Each point is reached from the start by the listed moves, each made 0, 1 or 2 times, or once backwards (-1), plus a little noise. Is the number of moves made odd or even? Then give how often each move was made.

Moves:
(1): 26  1  -11  -14  -8
(2): -17  -2  -17  -7  -3
(3): 19  43  -2  5  -2
Start: -5  7  -9  8  -1
Points:
-7  -33  10  11  4 -> even (0, -1, -1)
23  9  -21  -9  -10 -> odd (1, 0, 0)
62  94  -23  3  -13 -> odd (1, 0, 2)
66  51  -31  -15  -19 -> odd (2, 0, 1)

Moves:
(1): 0  4  14  10  5  -13  -32
(2): -2  19  -3  -10  7  -4  14
(3): -8  -2  9  -13  6  -2  10
(4): -10  8  6  21  -1  8  6
(5): 13  -4  2  -6  18  3  3
(6): 14  4  8  -14  -9  9  -13
Start: 3  6  6  -2  -4  -6  11
Points:
-39  66  6  63  -1  -22  18 -> even (1, 2, -1, 2, -1, -1)
5  18  -6  4  12  -37  -11 -> odd (1, 1, -1, -1, 0, -1)
17  66  3  -5  -22  35  48 -> even (-1, 2, -1, 2, 0, 2)
-36  57  10  29  5  -31  22 -> even (1, 2, 0, 1, -1, -1)
20  42  51  42  -21  3  -77 -> odd (2, 0, -1, 2, 0, 2)
48  35  46  -100  48  -13  1 -> even (1, 2, 2, -1, 2, 2)

Moves:
(1): 13  10  -13  10  1  16  4  0  -8
(2): -13  26  -4  2  -14  -2  -21  -7  -16
(3): 6  -3  12  3  -26  5  2  -2  -1
(4): -12  -16  -1  22  -5  1  0  -1  -21
(5): 0  11  18  17  -4  4  14  1  1
(6): -14  -6  -6  -7  4  10  7  -33  1
(7): -2  1  -11  -6  -16  -5  18  12  1
(8): -16  2  -2  -6  9  16  -2  3  7
(9): -2  -5  -15  15  -5  4  -14  -1  18
Start: 3  6  -6  6  9  0  12  12  -16
Points:
-14  38  -63  22  -5  44  -7  54  -57 -> odd (2, 1, 0, 1, -1, -1, 1, 2, 0)
-43  29  12  45  -7  -2  -31  -13  -111 -> even (0, 2, 0, 2, 0, 0, -1, 0, -1)
10  -30  -18  39  -69  23  68  5  42 -> odd (0, -1, 2, 0, 1, 1, 2, 0, 2)
-59  24  -53  17  -44  -40  -11  -15  -46 -> even (-1, 2, -1, 1, 0, 1, 2, -1, 1)
-46  11  -12  118  -45  66  3  -30  -36 -> odd (1, 1, 1, 2, 2, 1, 0, 1, 2)

Moves:
(1): 14  3  -1  -15  3  -9  18  -5  1  -17  -3  11
(2): 6  23  2  2  5  -7  -2  -2  2  -1  -6  9
(3): 14  0  5  16  -8  2  15  19  -4  -8  -5  -1
(4): -2  -17  -28  15  25  -12  12  -8  5  -1  13  -3
(5): -15  2  -8  -10  7  21  -23  0  -8  -18  -4  17
(6): -2  14  -1  -5  -11  21  4  -5  -8  7  -5  -5
(7): -28  -7  5  4  16  -6  6  1  -12  12  2  9
(8): -9  24  -18  -18  -14  5  -6  32  -1  -3  15  4
(9): -8  6  6  2  0  1  1  2  5  -12  20  2
(10): -6  -4  12  11  -5  13  9  14  30  11  -5  9
(11): 13  -6  5  -3  17  -2  -1  5  -17  8  13  -2
Start: -2  -3  5  4  3  4  -3  0  10  -21  -10  -5
Points:
-37  -36  -22  89  51  -12  40  32  8  -35  50  -12 -> even (-1, 0, 2, 2, 0, 0, 1, 0, 2, 0, 0)
4  42  55  58  37  -14  63  -12  -64  -6  9  -8 -> even (0, 2, 2, 0, -1, 2, 2, -1, 2, -1, 1)
-36  94  22  -28  -51  114  -35  62  4  -54  -22  47 -> even (0, 1, 1, -1, 2, 2, 0, 1, 1, 1, 0)
49  -41  18  -2  -21  7  43  -34  65  -47  -63  3 -> even (2, -1, 0, 0, 0, 0, -1, -1, -1, 1, -1)
-78  -7  -32  13  5  81  -5  1  -11  -58  -6  20 -> even (0, -1, 1, 1, 2, 2, 1, 0, 1, 0, -1)
-77  61  11  -30  -22  54  -59  32  -45  -41  32  10 -> odd (-1, 0, 0, -1, 1, 1, 1, 1, 2, -1, 0)

Moves:
(1): 14  -3  -7  1  -9  10  7  4  1  6  0  9  3  0
(2): 10  -3  -5  7  7  -10  2  -2  0  1  -8  -1  4  2
(3): 15  -4  20  5  -4  7  6  -9  -21  -14  0  7  -4  0
(4): -19  -1  9  0  1  -9  -11  -14  15  8  -3  18  12  12
(5): -5  -2  3  -11  11  8  -6  -26  3  -4  -9  8  2  16
(6): -6  -3  2  2  11  -9  13  4  3  -6  0  2  0  3
(7): -11  20  18  -17  7  5  3  -4  -26  5  -3  0  9  11
(8): -6  -11  5  -9  4  -3  -2  11  1  17  5  -9  -6  -4
(9): -5  3  1  -22  2  -10  -17  9  -3  7  0  0  -17  -3
(10): -9  10  5  -7  4  3  0  -7  -6  -4  -1  16  17  -14
(11): -1  22  13  -13  -12  -15  8  -21  -12  -4  11  -7  -12  -15
(12): 2  12  7  -8  3  -2  -5  11  4  11  8  -6  -13  -10
(13): 22  11  15  0  -1  0  4  -11  -21  -16  25  -4  4  -5
(14): 17  7  -7  -1  -13  9  2  15  7  -14  -3  -17  8  -7
Start: -4  -15  -2  11  13  -10  -5  11  -5  21  -5  -9  -17  11
Points:
22  20  65  -55  7  -9  -10  -46  -22  23  33  12  -71  27 -> even (2, -1, 1, 1, 2, 1, 0, 0, 1, -1, 1, 2, 1, 0)
-71  -75  49  3  56  -54  -11  39  -13  71  -9  26  -17  69 -> even (0, 0, 1, 2, -1, 2, 1, 2, 1, -1, -1, -1, 0, -1)
-44  -56  -36  -12  3  -24  -28  -6  50  65  -23  -25  -34  5 -> odd (0, 0, -1, 0, 1, -1, -1, 2, 0, 0, 1, -1, -1, 0)
-81  49  113  -89  48  -50  -17  -4  -74  60  -3  25  -80  19 -> odd (0, -1, 2, 1, 0, 2, 2, 0, 2, 0, 1, 2, -1, -1)
49  45  69  -45  8  2  19  -81  -120  -28  27  44  27  -5 -> odd (2, 1, 1, 0, 1, 0, 1, 0, 1, 2, 1, -1, 2, 0)
26  -13  26  -36  35  20  18  -46  -72  -46  -37  69  -9  18 -> odd (2, 0, 2, -1, 2, 2, 0, -1, 2, 2, 0, -1, 0, 0)
93  -3  38  9  25  -11  2  -18  -73  -26  0  -27  -63  21 -> odd (0, 2, 2, -1, 1, 0, 0, -1, 1, -1, 0, 1, 1, 0)

Moves:
(1): 14  2  4  -3  7  1  -8  2  5  -1  1  16  -4  -2  -8  10  0  1  -7  6  12  -4  -2
(2): -16  -1  12  -6  1  16  -2  -4  -7  -12  -1  -16  12  8  -4  -16  -3  14  12  -7  -9  -2  16
(3): 13  0  -4  5  -9  13  7  4  14  -9  11  -3  -2  -10  11  -2  10  -10  1  0  -9  4  -4
(4): 0  -5  -1  0  -9  6  4  -2  -8  5  -14  8  2  13  -1  3  -4  2  -8  -5  -5  -1  -9
(5): -2  4  1  -3  13  -10  -1  7  6  -1  -5  3  -1  3  0  -3  1  -10  -10  1  -13  6  3
(6): 2  9  -2  4  -2  8  -9  -8  10  3  -8  4  -9  -5  5  10  -8  6  -4  -4  -1  2  1
(7): -7  -4  10  1  3  -3  -4  -14  -3  -1  0  3  -3  1  5  10  -1  0  -8  -17  -7  2  8
(8): 9  0  24  11  9  -4  -10  8  -3  -1  -1  -10  -16  -3  -9  6  -17  0  -4  1  0  3  10
(9): 3  -5  7  6  -2  -11  21  0  -22  2  1  -9  2  -4  -10  -28  0  11  -7  -10  13  13  2
(10): -12  3  -8  11  -4  23  7  14  6  0  14  -3  4  -2  -14  -2  -2  14  10  8  6  3  -5
(11): 6  -10  0  9  -22  4  0  -1  -7  8  2  14  9  11  -11  -7  5  13  -7  -17  -5  -7  -1
(12): -15  3  -2  -22  -5  -13  -13  -8  -8  10  -10  2  -7  5  -7  6  -15  -7  4  -18  -5  10  -3
(13): 13  12  6  -9  7  -21  3  6  -8  -1  1  -11  1  0  -12  -2  9  1  0  -2  3  -3  -9
(14): 2  7  -2  -2  -6  5  15  -2  -5  1  -12  0  15  -2  -8  -3  -9  -10  -14  0  -20  2  7
(15): -6  2  5  11  -5  7  7  1  -1  5  -12  1  -12  -8  -1  -6  1  -9  4  -8  0  4  4
(16): -2  2  11  2  -4  -9  7  2  13  -4  -9  -13  5  0  6  -7  5  -6  -5  0  2  -2  -2
(17): -10  -4  -8  -12  -2  25  7  -2  6  15  10  -8  -6  18  7  10  -9  15  7  7  6  -11  11
(18): 6  -1  -1  -19  -12  -7  4  1  8  -8  7  -7  4  6  -8  10  4  17  14  3  -8  -2  5
(19): -13  7  5  -9  -3  1  -4  -7  16  -20  4  -4  -5  3  9  -4  -6  -10  11  7  -24  -15  -6
(20): -1  10  -12  2  -15  12  12  13  -7  -1  -1  -5  -8  1  10  -1  4  -7  -1  7  0  6  5
Start: 11  -7  8  -13  -4  -8  -7  9  4  -9  3  2  8  6  6  5  -3  0  8  -4  10  19  -5
Points:
-23  6  6  -59  -47  -11  -9  1  -102  -2  14  -38  61  46  -52  -53  -13  21  28  -76  -34  19  14 -> odd (-1, 2, 0, -1, -1, -1, 0, 0, 0, 0, 2, 2, 2, 1, -1, -1, 0, -1, 0, 1)
5  -15  -61  -31  -82  73  -20  -30  52  68  16  70  0  35  58  87  -15  -20  -50  -63  -9  21  9 -> odd (1, -1, 2, -1, 0, 1, 2, -1, -1, 0, 2, 2, -1, 1, -1, 1, 2, -1, -1, 1)
3  17  80  -91  -35  11  54  -17  17  -85  -12  -118  21  20  -10  -26  -21  -14  80  -14  -120  -21  32 -> odd (-1, 2, 2, 1, -1, -1, 0, 1, 0, -1, -1, 0, 2, 2, 2, 0, 1, 2, 2, -1)
69  36  -43  53  -85  61  48  74  51  -4  35  15  -18  -38  16  -17  57  10  -10  17  98  32  -76 -> odd (2, -1, 2, 0, -1, 2, -1, -1, 1, 2, 1, 0, 1, -1, 0, 2, 0, -1, 0, 2)
-7  -23  25  -44  -67  90  -50  -1  31  44  -12  53  -3  74  -65  69  -116  36  4  -15  -36  -34  10 -> even (2, 0, 0, 1, -1, 0, -1, 2, -1, 1, 2, 2, -1, 2, 0, 0, 2, 0, 1, -1)
-14  -25  30  -31  -18  42  -20  31  22  -28  2  10  51  48  -56  -12  1  45  46  -7  -26  -9  5 -> odd (1, 2, 0, 1, 1, -1, -1, 0, -1, 1, 1, 0, 0, 0, 1, 0, 0, 1, 0, -1)
90  -27  73  -23  -75  -57  60  35  36  -107  -12  -3  59  38  -18  -100  62  2  -25  -21  -71  -7  -32 -> even (2, 1, 2, 2, 2, -1, -1, 0, 2, -1, 2, -1, 0, 0, 0, 2, -1, 2, 2, 0)
0  63  42  -87  -44  -68  -17  0  20  -11  -26  -46  11  21  -83  29  -61  33  19  -41  -60  15  7 -> odd (0, 0, -1, -1, 0, 2, 0, 1, 0, 1, 1, 2, 2, 2, 0, 1, 0, 2, 1, 0)
45  1  11  -45  -28  -63  -15  -20  -6  -18  -12  -33  -22  -28  19  19  4  24  38  -46  27  73  -2 -> even (-1, 0, 1, 0, -1, 2, 0, 0, 1, -1, -1, 1, 0, -1, 0, 0, -1, 2, -1, 0)
27  -14  30  -64  -70  -29  -17  -17  -79  17  16  25  3  25  -83  21  -2  81  20  -114  27  44  43 -> odd (2, 1, 0, -1, -1, 0, 2, 0, 1, 0, 2, 2, 1, 0, 1, -1, 0, 2, -1, 1)

Moves:
(1): -3  0  1  0  0  -4  -5  1  13  5  -3  0  1  -9  -1  1  7  11  6  8  -1  2  4  2  -2  -2
(2): 0  8  1  0  3  -3  7  0  -2  6  1  -2  -2  -2  -1  4  -1  10  9  1  6  -5  -1  1  -2  3
(3): 0  -8  0  2  14  3  -1  -1  -8  20  6  9  0  4  7  6  -5  0  -6  -8  8  10  7  -5  0  1
(4): 4  9  9  11  1  2  4  -6  0  -1  -3  1  -7  -8  7  10  2  9  -7  5  -4  -9  -4  -6  -11  6
(5): 0  1  -3  12  -1  4  1  -3  -4  0  -1  1  -2  -3  4  1  2  -10  2  -2  -1  -3  3  5  -8  -1
(6): 3  1  1  3  -8  2  -1  2  -6  -2  3  -4  -3  -7  1  -7  -8  -3  -6  -5  3  7  -2  -3  -3  4
(7): 0  -4  6  -2  1  1  2  1  -2  0  -9  -3  -3  -3  -11  -1  3  5  -5  8  7  -17  0  -2  2  -1
(8): -2  6  5  -6  0  3  1  -2  -6  -8  0  -28  4  -7  5  -3  -9  -7  -1  -10  9  4  -2  1  3  1
(9): 1  -4  -10  -1  3  3  6  -10  2  -9  7  13  0  4  -3  7  -7  1  4  -3  -5  9  -6  3  0  -8
(10): 2  -2  2  2  6  -1  6  6  4  -5  -2  4  3  -7  5  -1  3  4  -8  1  0  2  4  -4  -3  9
(11): -2  -1  3  3  2  -3  1  -6  -6  2  4  -4  -8  -3  3  0  -1  -2  -4  -2  -4  -2  0  -1  2  -2
(12): 6  -2  3  2  4  6  7  1  6  -1  -6  10  -6  2  20  -8  -3  6  7  -6  13  2  10  7  -15  -3
(13): 0  0  -3  0  4  4  1  0  -2  3  -2  -1  -1  -6  -1  -2  -6  -1  2  -1  -4  1  7  3  -3  -1
(14): -1  -1  1  -17  -4  8  6  -9  10  1  2  -15  -14  -9  -11  -3  3  -3  11  9  -2  -14  -2  -3  0  2
(15): 0  2  10  5  -6  2  7  0  -10  -2  4  1  -2  -3  2  5  -3  -7  6  0  -12  3  -4  -2  6  -1
(16): -6  -2  -4  -3  -1  6  1  4  -4  1  1  5  -6  0  1  0  1  3  -9  3  7  8  4  1  1  2
(17): 9  3  -2  1  7  0  -8  10  8  -1  7  23  5  8  1  6  1  -7  -2  16  4  2  -5  -2  -4  3
(18): 5  -12  6  -14  -5  -6  -12  8  1  1  -1  0  2  0  -4  5  2  6  -1  11  2  4  -4  10  -7  7
(19): 6  -3  -2  5  7  -5  6  -5  -4  -5  0  -12  6  14  -7  -10  0  4  0  6  0  14  -1  6  3  5
(20): 9  2  0  -5  4  6  -6  3  7  3  -3  6  -11  -12  -1  5  7  -3  -2  -1  2  1  -5  3  -1  -1
(21): -2  -3  -4  8  8  -2  4  0  5  2  -2  -4  2  14  1  0  -9  4  8  8  -1  -9  -2  11  10  3
(22): -7  -2  7  3  13  -5  7  1  -2  8  -10  -3  -5  6  -2  5  -9  0  4  0  -2  -5  1  -1  1  8
(23): 1  -5  -8  -8  -7  -5  -3  -4  -5  2  -9  -3  0  -4  2  -5  -3  -7  5  8  6  3  -2  -3  8  -4
(24): -6  -1  -3  8  14  5  6  3  -3  13  -1  9  -11  -5  2  3  -3  -3  0  1  -10  -9  -12  -4  -10  0
Start: 1  7  -1  -8  11  7  -9  2  -2  -4  3  11  6  -4  4  16  -5  -9  -3  4  -11  2  8  -14  4  9
Points:
-32  6  37  25  17  -22  8  -20  -68  -2  13  -57  3  -21  -13  46  -50  5  11  -27  -33  47  -33  11  -20  26 -> even (2, 2, 0, 0, 2, 2, 0, 2, 2, -1, 1, -1, -1, -1, 1, 0, -1, 2, 1, -1, -1, 2, -1, 1)
20  -16  45  -20  20  5  -17  45  5  18  -8  38  -15  -9  -6  19  -7  -17  5  74  -4  -57  -32  -19  -41  38 -> even (0, 0, 0, 0, 0, 1, 2, 0, -1, 0, 0, 1, -1, 1, 1, -1, 2, 2, 0, -1, 0, 0, 0, 2)
-6  -41  -28  -5  83  5  -22  12  -46  25  28  121  -1  33  12  70  -23  -66  -63  5  3  75  -2  -35  27  9 -> even (-1, -1, 2, -1, 1, -1, 0, 0, 2, 1, 2, -1, -1, -1, 0, 2, 2, 0, 0, 1, -1, 2, 1, 0)
-30  11  22  22  71  63  57  -6  -12  63  3  5  -63  -46  50  33  -13  -17  10  12  -14  -35  19  -33  -18  27 -> even (1, 0, 2, 1, 1, -1, 0, 1, -1, 1, 0, 1, 0, 2, 2, 2, 0, -1, 0, 0, 1, 0, 0, 2)
17  15  -18  29  41  47  -32  57  23  8  -16  106  -20  14  67  25  -23  0  -26  54  11  -36  -1  22  -70  21 -> odd (-1, -1, -1, 2, 0, 0, 0, 0, -1, -1, -1, 2, 2, -1, -1, 2, 2, 1, -1, 0, 2, -1, 0, 2)
33  -11  -8  29  113  54  51  -33  -30  41  31  48  -54  22  48  37  -76  -61  48  -19  -31  43  -30  15  -26  -1 -> even (-1, 0, 2, 0, 1, 0, -1, 1, 2, -1, 1, 2, 1, 1, 2, -1, 1, 0, 2, 2, 1, 1, 0, 2)
-37  19  -16  36  84  27  21  -19  -61  76  17  25  -41  -38  26  67  -71  -51  11  35  -27  14  -17  -32  22  3 -> odd (2, 1, 2, 1, 1, 0, 0, 2, 1, -1, 2, -1, 2, 0, 2, 2, 2, -1, 0, 0, 1, 1, 2, 2)
